Every row gives one point. Each copy is the shape, with its points in the same order, turned, moved and blurred by noise. Is it also mirrored, or only turned?

Shape (6 x 3):
[[-66 -12  44]
 [  5 -19  -7]
 [ 33  -9   0]
 [ 55   5  38]
 [-57   7 -40]
 [ 18  22 -38]]
Copy 1 (6 x 3):
[[-39 -46   8]
 [ 16  22  32]
 [ 45  32   9]
 [ 64   5 -25]
 [-56  40  32]
 [  5  72   4]]
Copy 1 is: mirrored
Copy 2 (6 x 3):
[[-10 -82  32]
 [  8 -19 -24]
 [ 16   8 -22]
 [ 34  30  20]
 [-64 -62 -23]
 [-36  12 -26]]
Copy 2 is: only turned
Copy 3 (6 x 3):
[[ -1 -24  69]
 [-13  -3 -12]
 [-15  27 -23]
 [ -8  71  -8]
 [ 27 -66  -2]
 [ 28  -2 -47]]
Copy 3 is: mirrored
Copy 4 (6 x 3):
[[-84  25  55]
 [-20  -6  12]
 [-12  -9 -25]
 [-33   6 -55]
 [ 12  22  72]
 [ 31  19  -3]]
Copy 4 is: mirrored

Shape (9 x 4):
[[-17   9 -61 -17]
 [-16  27  27 -47]
 [ 47   9 -15  21]
 [ 55  38 -59  36]
 [-50   7  -2  40]
 [-43 -26  50 -26]
 [-66  -7   7   4]
 [-61 -15   3 -13]
 [-49 -24 -35  43]]
Copy 1 (9 x 4):
[[ 35  31 -41  -2]
 [ 26  33  51 -33]
 [  2 -26 -23 -44]
 [  4  -9 -76 -63]
 [-40  32  -7  19]
 [  9   8  74  24]
 [-14  34  27  32]
 [  4  40  35  33]
 [-26  20 -26  50]]
Copy 1 is: mirrored
Copy 2 (9 x 4):
[[ 26  32 -37 -21]
 [-30   1  29 -54]
 [ 31  -1  20  36]
 [ 46  43   9  58]
 [-47   2 -40  13]
 [-47 -56  -4 -48]
 [-53  -9 -44 -26]
 [-36 -10 -40 -43]
 [-24  -1 -83  12]]
Copy 2 is: only turned
Copy 3 (9 x 4):
[[-18 -18 -50 -10]
 [ 33 -25  28 -27]
 [ 33  36 -27  34]
 [ 19  64 -70  15]
 [-44  34  19   9]
 [ -8 -38  67  19]
 [-42 -12  32   5]
 [-37 -30  25   2]
 [-75  12 -12  27]]
Copy 3 is: only turned
Copy 4 (9 x 4):
[[-62 -31   0  -5]
 [ 15 -29  46 -41]
 [  5 -38  -7  50]
 [-39 -45   2  82]
 [-18  43   9   0]
 [ 36  10   3 -61]
 [-16  34   4 -43]
 [-18  18  -1 -51]
 [-44  40 -32   1]]
Copy 4 is: mirrored

Shape (14 x 8):
[[-22  10 -37  -4 -45  49 -16 -15]
 [  0  29  -7 -28  -8  29  13 -28]
 [  0  -1 -40   6  20 -48   6 -32]
 [ 42  31 -24  73  18 -30  15 -14]
 [-47  10  52 -65  -1  35  -4 -42]
 [ 37  21 -27  -4   6   0  21   8]
 [ 22   0   1  -6 -22  18  -5 -23]
 [ 36  58 -32 -43  57 -12 -32  -4]
 [  9   9 -36  -8 -19  13  13  23]
 [ 32  43 -20  -3  27  34 -16  -8]
 [-22  24 -33 -28  28  48  -9  52]
 [ 76  22   4 -42  -4  57  53  21]
 [  8  13  -9 -25 -67  23  14  31]
 [-45  38 -39 -30 -31 -31   0 -38]]
Copy 1 (14 x 8):
[[  2 -13 -43 -13 -32   8   7 -40]
 [ 20  32 -20   1 -12   2 -34 -15]
 [ 37  13  31 -34  17 -52   4 -15]
 [-21  60  62 -48  15 -11  13 -52]
 [ 18   2 -35  66 -16 -26 -73  11]
 [ 13  42  13 -28  10  12   3   1]
 [ 17  19   9  15 -31  17   9  -8]
 [ 39  38  27 -65 -15   9 -67  21]
 [  0  18 -16 -39   0  14  16   4]
 [ 13  34  14 -40  -9  35 -42 -28]
 [-20 -15 -38 -47  10  44 -44  17]
 [ 28  76 -12   5  16  79   7  27]
 [ -6  27 -45   0 -38  17  36  17]
 [ 19  12 -32 -29 -19 -73 -11 -10]]
Copy 1 is: mirrored
Copy 2 (14 x 8):
[[ 23 -27 -22 -45  12  38 -57  17]
 [ 10   6  -8 -10  16  27 -45 -33]
 [ -3  -3 -55  36  -5 -34 -55  -9]
 [ 41 -43  -8  90   0 -24 -41  13]
 [-55  39  14 -39  16  34 -16 -28]
 [ 50  -4 -17  10   0 -17 -39 -18]
 [  5 -28  10  -4  -9  13 -53 -12]
 [ 46  62  -8  19  10 -42 -79 -11]
 [ 42 -11 -33 -21 -10  -8 -28   2]
 [ 42   8  17   7  30  -3 -73 -10]
 [ 40  36 -19 -45  42 -23 -12  21]
 [ 86 -12  44 -32 -11 -26 -27 -58]
 [ 44 -19 -16 -48 -36  26 -19   3]
 [ -1  19 -80   3  -1  48 -53  -8]]
Copy 2 is: only turned
Copy 3 (14 x 8):
[[-28  38   2 -10 -33  57 -26  -5]
 [-20  42   3  -5  13   3 -30 -27]
 [  1   1 -59 -28 -19 -37 -24 -10]
 [ 29  30 -54  39 -50 -53  -4 -10]
 [-75  -1  49  -9  47   0 -35 -20]
 [ 23  48 -28   0   6 -14 -13   5]
 [  7  22  14  -6 -12   4 -16  -9]
 [ 21  32 -40  13  40 -27 -95   9]
 [  0  54 -19 -16  -3  13  -7  22]
 [ 17  38 -21  40  10   5 -55  -5]
 [-25  45 -36  28  45  44 -35  45]
 [ 52  88  28  14  56   6   7   0]
 [ -8  78  21 -27 -12  20   1  30]
 [-54  38 -38 -51 -22  -7 -50 -18]]
Copy 3 is: only turned
Copy 4 (14 x 8):
[[-42  30 -60  21 -35  14  42  -1]
 [-30  50 -12   5   5  -4  31  26]
 [ 27  26 -36 -18   7 -36 -22   5]
 [ 76  47 -52  10  35  23 -12   5]
 [-74  45  47 -34 -12   7  33   3]
 [ 19  20 -31  28  27  -6  16  42]
 [  2  35  -6  28 -17  11  21  12]
 [-17  40 -18  10  29   0 -64  78]
 [ -1  -5 -47  22   6   5  30  32]
 [-16  49 -25  34  23  25 -16  37]
 [-68 -15 -43  20  32  30   3  38]
 [-11  24   7  78  45   6  62  66]
 [-12 -10 -30  20 -28  19  71  45]
 [-17  42 -53 -58 -34 -30  17  37]]
Copy 4 is: mirrored

Shape (15 x 9):
[[ 30 -22 -19  -3  20 -45  26  -6 -22]
 [ 34 -15 -21 -31  17 -64  -8  29 -10]
 [ 40  22 -52 -26 -11   6  12  12 -18]
 [-30   8  66  -2 -17  49  16 -10 -20]
 [-24  32  22 -20 -40   7  14 -22  21]
 [ 48 -29 -28 -10  25 -13  49   9   6]
 [  9   3  14 -11   0  35   8 -38 -38]
 [-58 -63 -17  40  69  27 -15 -14  -5]
 [ 27 -25 -35   2  27 -33   0  44  -3]
 [ 41 -36 -25 -41  -9 -30 -16   3 -11]
 [-15   1  77 -24 -42  56 -12   2   2]
 [-34 -20  23  68  79  20 -31 -34 -14]
 [ 68 -16 -26   6   2 -39 -15  39  12]
 [ 73 -17 -30 -34  -3 -33  -1  -2  34]
 [-34 -13  36  -4  94  24 -31   4   8]]
Copy 1 (15 x 9):
[[  2  -8   1 -48 -14 -29  38  -7  14]
 [-42  15  -9 -40   7 -50  44  -4   9]
 [ -5  23 -25 -11 -55 -38  10  32 -11]
 [ 12 -69  21  16  16   3 -51  56  -7]
 [-18 -17  44  32 -20   0 -35  28   9]
 [-15 -18 -24 -60 -45  -4  31   8  22]
 [ 28 -48  12  -3 -20 -17 -10  30 -36]
 [ 36 -55 -58  16  41  41  17 -43  -5]
 [-23  13 -44 -38   9 -20  41   8  20]
 [-37 -14  -3 -15 -18 -38  58  12 -15]
 [-29 -67  24  30  17   5 -37  79 -19]
 [ 55 -36 -23 -15  65  52 -12 -32 -37]
 [-40  33 -17 -50  -2  -8  58  33   1]
 [-60  14   7 -38 -45  -5  53  12 -14]
 [-18 -49 -44 -17  56  21 -39 -31 -37]]
Copy 1 is: mirrored
Copy 2 (15 x 9):
[[ 56 -49 -35  26 -15   1  -3  -4   7]
 [ 69 -43 -41  -3  -7 -33  -3 -41   2]
 [ 23 -38 -43 -17   4 -10 -62  -6 -18]
 [-53   4  19 -18   2  29  35  18  -7]
 [-32  29 -31   7   6  -4   6  -2 -30]
 [ 55 -33 -44   6 -25  41 -34 -17   7]
 [-17 -37   1   8  23  31 -13  18 -13]
 [ 42   8  -6  -4  55  53  21  19  95]
 [ 67 -27 -35 -17 -17 -14 -18 -20  37]
 [ 32 -45 -25  14   6 -15 -24 -60  11]
 [-73  17  30 -26   0  16  25 -23 -12]
 [ 53  18  48  -1  50  38  26  52  53]
 [ 66 -16 -14  -4 -39 -26 -45 -40  12]
 [ 54 -15 -37  20 -10  -1 -51 -74 -17]
 [ 48  14  23 -51  58  42  45 -12  21]]
Copy 2 is: only turned
Copy 3 (15 x 9):
[[ 46 -14  29  43  22  22  32 -15  -6]
 [ 56 -51  20  38  31   6  -8  -2  -4]
 [ 60 -14  26  11 -34   0  11  43   1]
 [-64  22  43  -6   2  18  15  42  55]
 [-52 -16  34   4 -25 -17  14  29   7]
 [ 54  -9  18  71 -11   7  33   1  33]
 [-16  35  48  23 -16  44  12  40  12]
 [-13  46 -72  33  35  69   9  -6  33]
 [ 67 -16  -8  32  30   0   0  -1  20]
 [ 44 -31  30  42  -7  22 -31  -3  -2]
 [-68   8  49  -3  -7   1 -35  41  69]
 [-31  80 -35  32  67  36  18  24   3]
 [ 73  -8  21  40  13 -38 -21  -7   8]
 [ 52 -30  25  81 -21 -18 -19   6  -3]
 [-27  18 -39  48  69  40  -7  65  33]]
Copy 3 is: mirrored
